Rows are points. To make a cloud, some directions were put in groups of two or more. Within a group, all points are equally far from the middle, so they leave a hole (a ring in 2 directions, a hollow ball in 3). The other directions are filled evenly. Then the cloud was stretched, turned, moved and blurred a little. How many holes are there, and how many directions does each take, smallest first?
In the rows, zero is written as 128.

Cloud (13 x 2):
[[166 138]
 [ 91 144]
 [108 125]
 [128 128]
 [140 147]
 [132  75]
 [178  86]
 [105 146]
 [169 152]
 [105  81]
 [170 108]
 [158 137]
 [ 97  96]]
Holes: 0

Cloud:
[[131 155 164]
 [ 73 135 142]
 [ 96 110 102]
 [ 92 113  96]
 [102 153  70]
 [120 179 127]
 [116 179 132]
 [140  84 126]
 [ 96 104 143]
 [151 158 122]
 [114 122  87]
 [159 130 107]
 [ 81 112 120]
 [ 96 135  74]
 [152 159 152]
 [111 132 171]
 [121 125 177]
 [126  84 139]
 [106 140  76]
 [ 67 135 137]
 [139 135 182]
 [129 168 100]]
Holes: 1 (2)

Cloud (29 x 4):
[[146 120 106 178]
 [131 149 108 112]
 [155 119 101 172]
 [ 93 157 142 135]
 [188  75 119 142]
 [129 152 159 156]
 [134 103  84 137]
 [114 124 134  89]
 [142 123 161 162]
 [191 111 130 125]
 [138  84  90 122]
 [117  67 119 141]
 [104 122 147  95]
 [101 164 141 122]
 [131 109 120  89]
 [180 135 116 137]
 [ 95 157 142 122]
 [181  86 120 164]
 [104 167 144 133]
 [181  73 123 156]
 [116 103 163 101]
 [134  90 169 134]
 [149 106 156 165]
 [104 168 144 129]
 [138 141 100 118]
 [181  62 117 135]
 [177 108 148 104]
 [157  59 105 123]
 [187  91 129 114]]
Holes: 2 (2, 2)

Cloud, 52 rows:
[[140 164  97  75 134 130]
 [101  84 136 146 126 125]
 [ 95 165  73 111 122 106]
 [ 82 177 116 144 116 147]
 [153 192 143 126 142 133]
 [147 148  96  96 112 161]
 [108  97 105 197 117 140]
 [ 96 170 147 114 103 161]
 [144 130  99 130 127  67]
 [161 130 114 171  90 107]
 [113 180 111 175 134 147]
 [139 135  77 142 176 108]
 [184 106 146 118 144 147]
 [143 187  85 157 147 151]
 [165 159  73 122 123 154]
 [184 120 134 105 129 153]
 [143 141  88 164 112  65]
 [161 171 116 104 110 158]
 [131 134 162 123  84 122]
 [104 181  72 130  99 145]
 [174 149 109  89 145 153]
 [ 89 174 128 109 146 158]
 [126 109 120 121 159 178]
 [ 92 165 138 141 109 163]
 [159 181 105 106 155 137]
 [104 181  86 170 140 157]
 [147 122 134 191 128 125]
 [148 148 109  99 148  79]
 [162 111  77 143 165 110]
 [111 116 103  73 138 130]
 [128 110 174 144 130 162]
 [133 111 172 159 136 133]
 [ 95  94 138 145 120 110]
 [121 121 145  90 122  77]
 [162 172  58 143 140 148]
 [167  98 122 167 141 116]
 [152 183  97 122 104 149]
 [167 159  74 135 147 157]
 [159  99 122 136 162 155]
 [138 191 119 113 113 105]
 [139 131  88  95 117 155]
 [127 116  69 157 175 112]
 [143 138  89 127 180 117]
 [103  84 123 143 148 120]
 [176 115 132 163 127 141]
 [144 110 100 165  87 105]
 [171 147 116 177 102 133]
 [171 118 140 113 159 171]
 [122 137 146 180 134 113]
 [174 156 122 111 148 170]
 [ 93 169 123 118 161 134]
 [139 182  93 172 141  97]]
Holes: 2 (2, 3)

Cloud, 74 rows:
[[148 147  90  88  87 141 147 107]
 [151 155 107 154 134 134 120 163]
 [171  83 168 135 125  81 129 180]
 [168 114 145 123  68 114 155 105]
 [138 130 131 150 105 105 121 104]
 [128 146 105 115  98 163 145  97]
 [112 148 102 105  83 143 138 162]
 [137 131 133  74 114 129 124 100]
 [131 139 148 113 145 116 137 138]
 [159 116 158 131 133  76 145 105]
 [153  69 138 125 101 104 100 133]
 [138  60 136 179 126 128 134 136]
 [ 72  82 139 137 109 118 128 133]
 [136 161 120 113 140 100 163 126]
 [180 107 157 173 146 100 172 139]
 [109 146 136  64 103 148 102 117]
 [163  84 165 152 105 110 125  93]
 [173 130 134 173 113 132  81 166]
 [ 77 177 120  93 107 143 126  99]
 [156 166 136 155 153 143 134 174]
 [101 101 174 160 154 140 166 123]
 [ 76  71 137 171 118 136 135 141]
 [139 168 155 155 147 104 181 141]
 [130  87 164 192 152 105 106 150]
 [104  76 165 144 132 121 114 125]
 [156 192 133 144  92 163 108 168]
 [ 84 149 171 144 191 133 146 161]
 [106 137 131 105 114 117 127 102]
 [151 122 130 223 163 116 104 182]
 [195 176 136 136  75 157  98 178]
 [ 86 118  89 128 146 150 114 125]
 [186 116 177 146 108 131 151 135]
 [104 178 174  90 135 153 134 154]
 [154 117 108 192 151 144 127 116]
 [138 138 139 115  67 169 171 135]
 [124 127 135 157 158 138 133 171]
 [173 102  72 152  63 143 115 129]
 [ 43 159 141  93 132 138 142 120]
 [134 112 189 174 161 138 135 139]
 [148 119 158 164 167 144 156 118]
 [ 97 132 144 140 139  98 137 122]
 [139 116 143 101  93 124 142  89]
 [148 142 125 176 102 122 145 113]
 [101 137 139 147 155 124 194 106]
 [151 125 133 102  94 137 160 108]
 [109 123 102 131 174 113  74 144]
 [100  88 120 115  70 140 124 143]
 [128 135 138 108  96 153 149 137]
 [104 122 144 147 104 137 114 171]
 [167  96 107 175  90 148 159 123]
 [169  98 145 154 139 129 153 175]
 [ 85 188 102  81  75 135 124 127]
 [124 152 102 156 101 137 147 186]
 [180 130 167 144 109  96 142 116]
 [134 189 138 117 111 141  98 152]
 [102 162 126 127  82 121 125 156]
 [180 155 150 131 102  72 145 106]
 [194 102 145 170  57 129 112 150]
 [ 93 124 141 148 105 143 128 186]
 [142 133  92  96  54 130 154 107]
 [117 113 169 140 143 121  75 179]
 [129 141  88 121 115 118 104 142]
 [128 167 163  79 122 141 147 130]
 [122 133 168  94 125 152  99 165]
 [128 118 101 110  78 155  78 104]
 [ 83  90 180 169 208  95 123 182]
 [145 125 102 127  83 153  88 155]
 [100 127 127  65  54 128 130 138]
 [101 131 104 151 127 127 129 135]
 [157 154  76 108  73 152 144  98]
 [ 92 109  86 128  74 166  88 131]
 [162 130 151 201 154 119 140 125]
 [129 112 112 147 154  96 127  97]
 [152 127 171 122 112  75 135 142]]
Holes: 0

Cloud, 106 rows:
[[115 106 154  94 121 154  89 152  77]
 [122 141 170 109  71  99  86 113 105]
 [184 135 126 122 150 153 135 101  73]
 [113 151 112 119  87 114 166 107  94]
 [169  75 125 105 129 119 145  96 119]
 [165 109  99  88  96 143 147 120 142]
 [114 122 104  99  84 132 116  99  64]
 [164 108 125 152 129 105 122  69 118]
 [141 154 111 168 100 122 157 129 118]
 [117  87 152  87 104 137 144 112  92]
 [159 115 139 169 173 130 119 125 102]
 [171  87 137 109  84 121 100 122  93]
 [153 104 107 113 170 109  80 101 103]
 [133 152 151 104  81 123  70 132  99]
 [115 142 166 142 158 131  93 191  72]
 [149 150 112  75 124 130 150  98  95]
 [157 100 135 127 137  80 102 116 108]
 [138 105  75 127 170 123 157 105  77]
 [133 183 120 108  92 154 115 130  93]
 [124 137 116 110  83  98 115  76 105]
 [145 139 180 153  68 160 159 125  83]
 [126 138 154 120 112 166 130  70  90]
 [174 149 163 114  59 151 108  84 132]
 [113 158 148 151  90 137  84 181  78]
 [107 119  90 129 136 134 119  99 125]
 [167 161  88 147 134 154 122  96  87]
 [132 102 193 140  59 131 104 152 114]
 [117 143 190 122 121 139  83 144  63]
 [167 114 108 148 143 107 111 123 155]
 [132 132 112 119  73 135 152 158 117]
 [162 134 187 127 102 148 152 137  83]
 [180 110 104 126  71 112 162 104  86]
 [158 142 148 117  95 137  98  60 113]
 [145 149 150  98  48 130 133 131 133]
 [131 148 105  98  82 139 135 107 129]
 [143 155  89 109 176 109 111 128  69]
 [107 109 193 148 131 100 140 154 123]
 [ 96 150 164 164 138 115 101 172  55]
 [108 138 102  92 108 151 117 111 104]
 [138 135 152 191 119 125 127 163  91]
 [141 145 117 125  77 136 159 135  62]
 [181  97 115  94 122  98  92 119 118]
 [133 170  88 122 157 130 119 175 103]
 [174 163 150 151  85 121 156 157 133]
 [155  88  94 114 165 118 123  91  65]
 [ 90 161 190 142  78 157  93 160 142]
 [135  98 128  97 106  96 139  83  71]
 [115 123 137 158 162 111  85 180 119]
 [130 159 145 128  96 158  70 158 123]
 [123 108 122 132  86 127 100 172  94]
 [164  80 133 102 112 151 125 128 135]
 [130 106 126 146 196 109 136 164  92]
 [108 168 148  99  81 122 112 108 124]
 [171 127 104  82  86 146 102 132 138]
 [171 104 139 141 102 130  80 154 127]
 [128 107 136  94 131 125 114 143  44]
 [ 96 146 123 169 140 129 164 115  87]
 [ 97 133 166 141 143 103 142 193 114]
 [161 182 189 123  84 138 114 141 133]
 [190 170 119 132  85 122  87 115 122]
 [ 84 139 157 101  97 116 158 152 113]
 [125 129 178 160  76 105 171 137 104]
 [153 132 139 161 127 129 158  77  91]
 [128 101 149 131  98 144 104 191  95]
 [127 133  77 111 145 154  97 111 103]
 [178 127 152 126  96 115 129  56  99]
 [ 96 106 179 170 124 133  88 179 103]
 [131 122 124 159 163 138 116 179 147]
 [148 178 134 132  68 154  99 143 124]
 [138 161  97 122 164 100 111 121 124]
 [ 97 165 203 160  96 121 114 152 145]
 [171 109 144 109 114 168 128  96  81]
 [196 115 116 125 100 122 147 123  57]
 [100 136 151 136  87 164  71 137 108]
 [156 119 180 125 123 106 124 123  68]
 [110 123 142 164 127 104 170 133  68]
 [123 111  76 110 145 143 149  99  92]
 [187 164 121 125 141  99 112  93 103]
 [177 127 152 154 126 114 169 126  98]
 [134 161 112 119  79 130 134 159 123]
 [144  98 147 127 126 139 117 172 154]
 [127 172 153 159 144 125 137 173  89]
 [121 153 106  93 101 131 102 152 107]
 [114 151 188 141  93 102 129 182 126]
 [155 168 131 138 123 159  99 185  86]
 [142 149 154 157  92 126 159 182 119]
 [105 125 121 115  67 151 109 145  95]
 [152 136 117 130 131 141  76  96 135]
 [155 107 166 165  65 132 111 134 121]
 [144 180 123 139  64 132 125 112  87]
 [182 154 126 113 113 109 157  76 122]
 [ 96 118 141 158 161  98 162 135  85]
 [131 101 115 152 149 119 157  80  88]
 [144 136 124 119 113 120  78 161  67]
 [144 111 137 157 108 124 182 104 101]
 [201  79 116  99 117 122 121 119  82]
 [163  77 115 145 114 123 146 108 118]
 [ 97 103 156 134 172 152 110 116 108]
 [133 131 111 134 146 117 124 202 133]
 [117 159  93 113 144 120 127 149 125]
 [ 99 107 103 138 158 136 146 114  58]
 [135 151 164 131 114 178 102 194 121]
 [133 170 176 152 100  94 107 115 106]
 [140 162 207 120  99 146 125 135 137]
 [177 133 104 135  72 130 117  79 137]
 [155 131 144 154 126 159 120 101  69]]
Holes: 1 (8)

Cloud:
[[111 110 134 154 113 124 106 135 141]
 [193 191 172 143 125 105 128 137 153]
 [116 121 141 138 142 108 138 135  81]
 [191 136 162 112 121 151 127 149 171]
 [193 132 144 143 136 145 174 100 153]
 [169 115 155 166 124 104 157 146 104]
 [186 119 170 160 114 164  99 112 102]
 [169  99 199 140  83 121 109  97 100]
 [177 129  93 105  95 159 133 148 124]
 [176 120 141 122 113 111 111 173 183]
 [164 109 156  73 107 175 122 137 147]
 [127 128 174 171 141 161  92 150 108]
 [200 160 169 108 134 169 122 146 173]
 [120  88 119  91 191 127  97 126 120]
 [134  71 127 140 160 146 110 111 152]
 [130  65 105 108 200 139 143 120 125]
 [171 149 111  96 131 185 139 123 124]
 [120 116 149 128 163 147 172 108 145]
 [181 151 130 116 129 173  79 131 161]
 [138 101 141 102 148 146 141 133  86]
 [184  99 121  47  88 147 119 140 165]
 [121  85 133  86 116  98 129 140 144]
 [157 178 146 141 104 151  91 140 117]
 [123 101 164 147 140 121 150 168 130]
 [182  97 116  61 119 140 116 144 105]
 [130 147 115 152 109 113 141 188 149]
 [164 101 141 109 144 177  95  99 130]
 [162  97  86 138 159 156 133 102 119]
 [190  92 175 127 100 138 144 134 120]
 [197  97 136  95  88 144 123 163 164]
 [186 102 149 106  76 137  84 128 103]
 [146 130 174 143 125  90  88 148 138]
 [156 117 140 168 126 131 159 135  96]
 [155 103 160 135 130 139 130 158 166]
 [151 170 134 144 144 176 154 169 159]
 [110  93 136 105 193 157 162  93 141]
 [179 111 160 114 153 202 141 147 152]
 [178 100 149 111 120 114 119 142 104]
 [128  84  74  86 172 140 137 112  99]
 [194  91 140  97 124 151 101  78 143]
 [141  93 178 125 163 167 141 101 140]
 [136 148 176 176  90 117  91 144 112]
 [141 150 142 182 100  93 109 140 130]
 [ 88 110 124 122 149 150 145  71 130]
 [167 137 109 132 155 148 142 183 139]
 [103 116 139 182 171 110 101  85 117]
 [143  53 101 109 134 169  93 138  88]
 [125 127 107  82 113  79 125 126 134]
 [177 116 123 139 102 136  97 149 170]
 [183 129 116 165 106 134 125 142 119]
 [164 161 164 162 114 195 117 149 170]
 [166 109 136 160 104 159 158 115 107]
 [138 134 124 106 100 133 126  94 110]
 [181 133 118 104  91 156  85 121 128]
 [159 134 100  85 103 201 140 126 146]
 [182 109  92 103  96 136 139  79 149]
 [104 134 126  96 174  95 118 123 150]
 [162 108 125  85 151 145 100 161 108]
 [182 107 171 128 144 199 129 149 130]
 [175 159 124 107 136 166 128 114 105]
 [129 146 162 163  94 136 100 146 103]
 [185  86  91 110 130 123 151 159 132]
 [142 122 207 164 108 107  95 136  98]
 [148 148 153 164 167  88 128 130 111]
 [194 136 130 176  96 142 132 138 144]
 [130 120 130 164 110 126 134 130 122]
 [145 128 144 149 113 198 166 133 126]
 [149 156 113 111 148 134 130 147 140]
 [180 109 168 116  88 145 116 119 163]
 [142  91 149 156 142 105 169 130 133]
 [156 136 141 139 121  77 127 153 112]
 [ 97  81 126 106 115 151 106 106 124]
 [165  74 107 108  85 175 133 104 121]
 [153 150 155 121 149 115 127 140 204]
 [119 120 130 127 160 139  79 133 160]
 [144 119  72 111 167 156 138 146 143]
 [153 125 184 199 108 115 104 158 141]
 [172  60 106  79 162 170 164 102 159]
 [172 115 109 168 134 126 145 111 139]
 [164 143 118 119 131 159 152 186 151]
 [180  95 131  92 147 180 158 131 155]
 [178 169 140 158 105 163 140 128 181]
 [180 176 125 120 144  98 119 125 156]
 [145 128  98  58 154 173 146 108 150]
 [167 118 175 181 116 189 137 118 149]
 [155 166 128 128 110 193 133 146 161]
 [168 137 181 117  98 135  87 163 105]
 [134 142 120  75  73 147  84 121 142]
 [168 118  87 106  98 184 124 152 152]
 [112 130 118 121 148 128 166  93 186]
 [148 126 131 106 101 158  95 114 152]
 [ 96 142 138 177 156 132 102 139 124]]
Holes: 1 (2)

Cloud (93 x 9):
[[154 119 113 191 133 172  96 155 116]
 [189 168 131  79 145 126 138 101 108]
 [125 104 130 149 135  93 152 133  96]
 [182 139 106 102 174 158 157 136 127]
 [107  81 107 141 126 108 128 130 152]
 [115  85 124 118 178 128 173 120 101]
 [102 126 114 161 164 106 129 105 100]
 [144 154 141 130 107 184 157 104 126]
 [136 171 110 124 153 139 118 123  66]
 [176 151 116 154 171 166 161 115 117]
 [ 69 128 135 132 137  97 174  77 119]
 [127  89 124 172  86 120 180 136 132]
 [153 119  94 188  99 159 102 180 114]
 [178 140  80 180 100 166 131 174 112]
 [135 136  84 189  92 175 158 144 132]
 [161 178 127 121 128 169 149 116  89]
 [203 106 103 127 133 157 136 130 157]
 [148  57  96 159 114 171 158 182 136]
 [ 83 125 115 137  89 120 176 131 135]
 [118  68 118 143 112  91 168 120 144]
 [124  76  96 126 126 165 156 141  94]
 [129 162 106 127 114 137 120 100  68]
 [146 149 102  93 144 122 112  99 124]
 [ 95  89 109 168 116 126 170 147  98]
 [178 123  96 107 153 100 152  95 101]
 [138 114  92 169 133 161  92 137 117]
 [128 126  78 189  95 161  99 143 108]
 [ 89 149 161 106 132 110 172  84 122]
 [116  78 135 107 179 120 137 115 120]
 [164 116 172 109 168 125 125 107 129]
 [194 124  99 159 103 111 160 114 120]
 [197 110 121 154 132 121 114 135 127]
 [143 138 123 152 151 145 174  77 128]
 [177 127 143  90 163 163 168 122 107]
 [143 152 154 136 193 141 119 104 115]
 [ 76 106 102 164  97 124 137 156 101]
 [104  77 139 140 156 190 138 123 118]
 [129 119  78 153  66 143 162 136 146]
 [152 165  87 183 122 146 124 162 102]
 [176 180 106 131 103 125 141 120 144]
 [156  79 104 134  86 148 167 162 149]
 [168 146  87 168 151 113 137 144  89]
 [143  52 122 132 146 157 151 137 161]
 [138 121  78 166  67 158 137 126 134]
 [127  84  78 187 100 185 153 158 128]
 [ 79 138  94 179  99 107 125 125  93]
 [153 154 124 115 183 159 164  94 113]
 [137 146 115 162 106 184  88 158 118]
 [161  87 117 108 123 138 172 161 154]
 [111 132  88 201 106 128 116 140 127]
 [ 77 121 135 156 115 116 179  79 117]
 [132 108 120 100 134  98 123 138 104]
 [117 109 148 165 143 177 157 113 152]
 [177 115  74 107 108 109 140 141 119]
 [168 120 115 179 132 116 125 144  96]
 [121 134 107 117 175  92 125 107 104]
 [182 165 136 115 190 118 128  91 110]
 [142 154  85 120 143 149 121 141  76]
 [ 91  86 131 146  91 116 162 102 123]
 [149 101 174  93 189 140 145 115 124]
 [168  61  92 134 130 126 170 130 132]
 [180  87  69 135 135 156 138 155 142]
 [140  99 139 108 121 154 160 124 174]
 [191 124 138 158 124 139 115 160 134]
 [187 137 130 132 118 151 147 100 101]
 [157  70 118 159 109 118 183 135 139]
 [143 127  92 114 152 154 154 129  79]
 [161 160  93 145 144 176 146 149 112]
 [207 129 134 111 163 184 142 130 113]
 [ 83 130 139 104 168 142 166  96 125]
 [146 155 134 146 138 187 159 109  95]
 [118 101 154 172 136 192 123 146 124]
 [131 177 138 158 128 173 101 127 121]
 [156 139 120 175 120 178 170 135 107]
 [ 72 161 130 143 148 122 139 114 100]
 [119  88 120 113 135  87 189  97 126]
 [102  92 119 200  94 161 137 164 127]
 [188 119 109 125 167 179 113 122 116]
 [ 68 120 104 148  85 102 139 131 118]
 [160 115 111 162 113 115 129 180 126]
 [164 166  91 141  85 109 131 140 136]
 [178 113  94  87 159 150 149 143 113]
 [143 112  90 110 132  93 192 113 134]
 [136 102 129 107 157 120 186 123  98]
 [185 159 140 138 184 145 118 137 123]
 [145  73 128 152 124 111 137 135 160]
 [155  95 137  85 174 148 164  93 132]
 [137 166  85 181 107 152 115 163 111]
 [152 116 135 117 168 178 164 128 157]
 [188 163 125 107 118 139 166 115 142]
 [142  81  88 144  80 157 162 168 127]
 [124 198 139 141 117 122 128 114  99]
 [150  94 169 132 139 177 127 149 126]]
Holes: 3 (2, 3, 4)

Cloud (97 x 9):
[[154 127 115  63 151 138 120 133 142]
 [114 141 138  90  85 150 154 158  63]
 [147 145 196 129 144 154  92 169 130]
 [145 178 144 166 150 145  96 109 113]
 [102 131 114 105 122  93 129  86 102]
 [181 133 180 179 128 154 127 117 108]
 [ 91  97 102 119 148 120 131 121 213]
 [182 153 115 148 154 146  95 146  92]
 [130  96 129 113 145 155 125 108 206]
 [ 76 118 194 139 125 135 111 109 128]
 [151  79 113 114 159  87 135 138  80]
 [119 105 149  73 149 106 133 163 176]
 [171 110 145 167 182 134 121  91 144]
 [145  98 172 166 109 115 120 111 156]
 [129 159 148 178 135 130  84 158 149]
 [101 129 207  95 114 121 114 155 119]
 [200  88 105 142 142 141  90 101 141]
 [175 138 119 107 140 119 160  84 130]
 [152  99 140 142 103  96 134  94 168]
 [101 110 119 130  94 119  72 140 150]
 [120 155 129 128 152 127  84 104 138]
 [104 140 141 133 148 112 147 146 202]
 [106 105 113  77 150 140 132 158 195]
 [ 83 136 167  94 101 113 162 173  95]
 [134 155 181 130 163 122 159 114 138]
 [111 136 115  91 104 118  95 113 103]
 [123 117 175 131  94 111 151 100 140]
 [ 78 107 170 110 126  84 111 143 134]
 [153 121 178 118 113 131  90 105 150]
 [ 94 127 107 110 166 107 139 135 189]
 [145 100  59  84 111 137 125 146 135]
 [158  96  98 133 100 175 103 132 156]
 [ 92  98  81 125 147  80 135 110 146]
 [137  80  72 107 152 116 129 128 197]
 [171 107  88 144 123 160  85  97 126]
 [114 117 105 144 114  90 165 153  83]
 [ 77 102 153 108 150 152 144 106 126]
 [176  95  96 147 104 161 100 129 162]
 [167 122 172 131 131 159 170 132  78]
 [129  83 152  72 105 151 118 135  88]
 [204 134 144 141 147 141 114  89  84]
 [170 175 120 131 135 144  96 124  92]
 [176  87 107 114 120 121 178 127  61]
 [141 113  58 130  99 118 156 139 149]
 [111  92  85 123 147  85 128 135 100]
 [145  87 101  97 112  62 138 126 109]
 [130  78  86  98 146 118 161 126  74]
 [135 118  94 117  85 134 133 161  77]
 [ 77  93  93 113 148  91 144 108 160]
 [106 139 190 167 127 101 142 113 103]
 [ 74 117 127 127 125 131 137 128 209]
 [146 105 130 158 167 155 131 145 171]
 [129 110 102  96 129 103 133 106 209]
 [ 88 159 183 119  96 160 113 159  89]
 [ 95  93 171 151 131 123  94 108 126]
 [144 169 114 113 130 148 120 100 103]
 [133 121 147 108 161 174 109 171 154]
 [148  67 109  87  97 114 167 141 108]
 [130  68 142  98 106 155 123 114 101]
 [ 96 142 150 142 139  78 151 117  89]
 [ 95 135 145 161 150 121  98 101 120]
 [155  81 115  98 172  91 141 146 129]
 [141  66  77 123 123 124 145  96  94]
 [199  90  98 126 117 157 119 118 142]
 [117 133 103 129 105  87 155 151  72]
 [ 78 114 143  96 141 117 173 169  97]
 [170 103  83 104 148  67 155 118 141]
 [110 130  86 113 147 112 155 156 103]
 [163 125 115 159 101 161 125 100 166]
 [151 133 158 120  99 115 140  98 154]
 [194 103  64 142 115 127 116 135 138]
 [148 123 128 150 126  68 158 138  78]
 [ 88 112 165 127  90 104  96 139 127]
 [146 126 147 104 105 115 191 112 122]
 [ 91  96 130 122  89 112 131  88 148]
 [141 132 167 117 168 117 175  96 105]
 [150 124 102 141 108 174 152 138 136]
 [ 98 157 136 155  83 115 113 139 127]
 [149 107 107  64 119 114 156 128 171]
 [118 155 165 151 151 168  73 139 122]
 [ 67 125 174 110 131 122 182 128 122]
 [129 163 177 120 127 111 153 148 146]
 [158 103 114 125 141  85 130 134  52]
 [110 141 133 153 123 130 149 129 198]
 [ 98  62  90 103 104  93 157 103 149]
 [ 87 102 126  81  81  94 166 154 127]
 [102 121 116 103 133 135 114  93 191]
 [ 95 131  99 133 140 119 178 140 133]
 [147  62 141 111 158 134 130 114  96]
 [111  88 164 112 167 122 165  96 123]
 [142 135 114 153 121 116 112 137  47]
 [109  86 128  69 131  71 156 116 153]
 [125 119 142 132 100  74 168 146 118]
 [ 78 129 136 100 146 114 117 167 108]
 [ 93 116 129  79 136 157  97 171 142]
 [143  90 133 155 171  97 122 140 181]
 [171 129  95 161 105  96 125 106 172]]
Holes: 3 (2, 3, 4)
